Every row gives one point. The points of each table are mixes of a few directions, plus a little noise. How many directions does each table use, and how many do they share? Where both have some left over, give the other angles between the two spaces (their principal angles), to ten degrees, smallest first.

First (7 x 3):
[[ 16  15 -31]
 [-34  16   1]
 [-15  13  -9]
 [ 27 -12   1]
 [ 40 -56  51]
 [-10  18 -16]
 [-24   8   4]]
Second (4 x 3):
[[-19  -3  13]
 [-15  -1  11]
 [-24  -2  18]
 [ 60   6 -44]]
Directions: first 2, second 1, shared 1

First (6 x 4):
[[ 44   4  12 -30]
 [-27 -26  14  19]
 [-21   3 -11  14]
 [ 53  20   1 -37]
 [-14   2  -7  10]
 [-34  -3 -10  23]]
Second (6 x 4):
[[ 17  -2   8 -12]
 [ -3   0  -2   2]
 [-60   8 -29  41]
 [ 53  -7  27 -36]
 [-18   3 -10  13]
 [ 11  -1   6  -8]]
Directions: first 2, second 1, shared 1

First (6 x 6):
[[ -7 -25  33 -38   5 -13]
 [ -2 -32   5  -4   3  19]
 [ 10  33   9  60  15 -26]
 [  6  23 -42  41  24  -9]
 [ -7   4  17 -51 -24  -3]
 [  0  -2 -24  -9 -23  32]]
Second (6 x 6):
[[ -7 -26  -4 -26  51 -35]
 [ -2 -15  36 -13 -14   6]
 [ -6 -36  39 -34  18 -17]
 [  5  17   5  17 -36  24]
 [  6  34 -47  30  -2   9]
 [  6  27 -26  24 -16  14]]
Directions: first 4, second 2, shared 2

First (10 x 8):
[[-28 -32  31  -5   1  -2 -19   1]
 [ -2   4 -11  38  16  -7  -5  -4]
 [  4  12 -32  16 -15   5   3 -31]
 [-15 -18  -3  -4  19  -9 -20  -6]
 [  4 -10  -1 -11  19  -5 -12  11]
 [ 37   0 -58  15 -28  23  -5 -43]
 [ 14  21 -22   9 -10   4  13 -10]
 [ -5 -18  55 -30 -22  13   7  29]
 [  3   1  38 -14   5   1  12  40]
 [-12  40   4 -15  13 -19  26  15]]
Second (10 x 8):
[[ 22   0 -19  37  24  42  -2  22]
 [ 20   2  15 -16 -11 -27   9 -29]
 [ -1 -12  -4  -5  -1   5  16  -2]
 [-23 -16  -7   8 -25 -26  15 -37]
 [-12   4   9 -15  -6  -9  -2  -5]
 [  6  42  18  -4  45  60 -39  52]
 [ 20   5  -9  25  -8 -28 -23   1]
 [-17  -8   0  -5 -22 -30   8 -26]
 [-12 -27 -13 -15   0   6  22  29]
 [ -5  11  10  -8   4   7  -3  -8]]
Directions: first 5, second 5, shared 2; angles 60, 80, 80

First (10 x 9):
[[ 54 -41 -14  12  34  -5  -3 -27  23]
 [ -9 -17   9  25  -3  17  39  46  -4]
 [ 35 -23  -7   0  20 -17 -16 -26   3]
 [-54  60  13 -22 -31   5 -13   3 -10]
 [ -7   3  30  33  14  20  34  36   1]
 [ 34 -37   6  -1   3 -56 -24  -3 -50]
 [-10   3 -25 -14 -12  17   1  -8  21]
 [ -3  15   0   4  11  24   7 -11  30]
 [-29  22 -33 -29 -25  24  -5 -15  28]
 [-11  16  22  -8 -12 -32 -21   4 -40]]
Second (7 x 9):
[[ -3  22  13  21  18  32  24   0  -3]
 [ 15   5  27 -15  14  13 -16  24  -3]
 [ 19 -12  10  16  17  12  20   1 -19]
 [-19  24 -29  40  34  32  35  33  44]
 [ -4 -31 -52 -19 -33 -52 -24 -22  -9]
 [ -1  -5  52  -5 -15  -5  -6  -2  17]
 [ -7   1 -22 -36 -35 -34 -35 -32 -27]]
Directions: first 4, second 5, shared 2; angles 50, 90
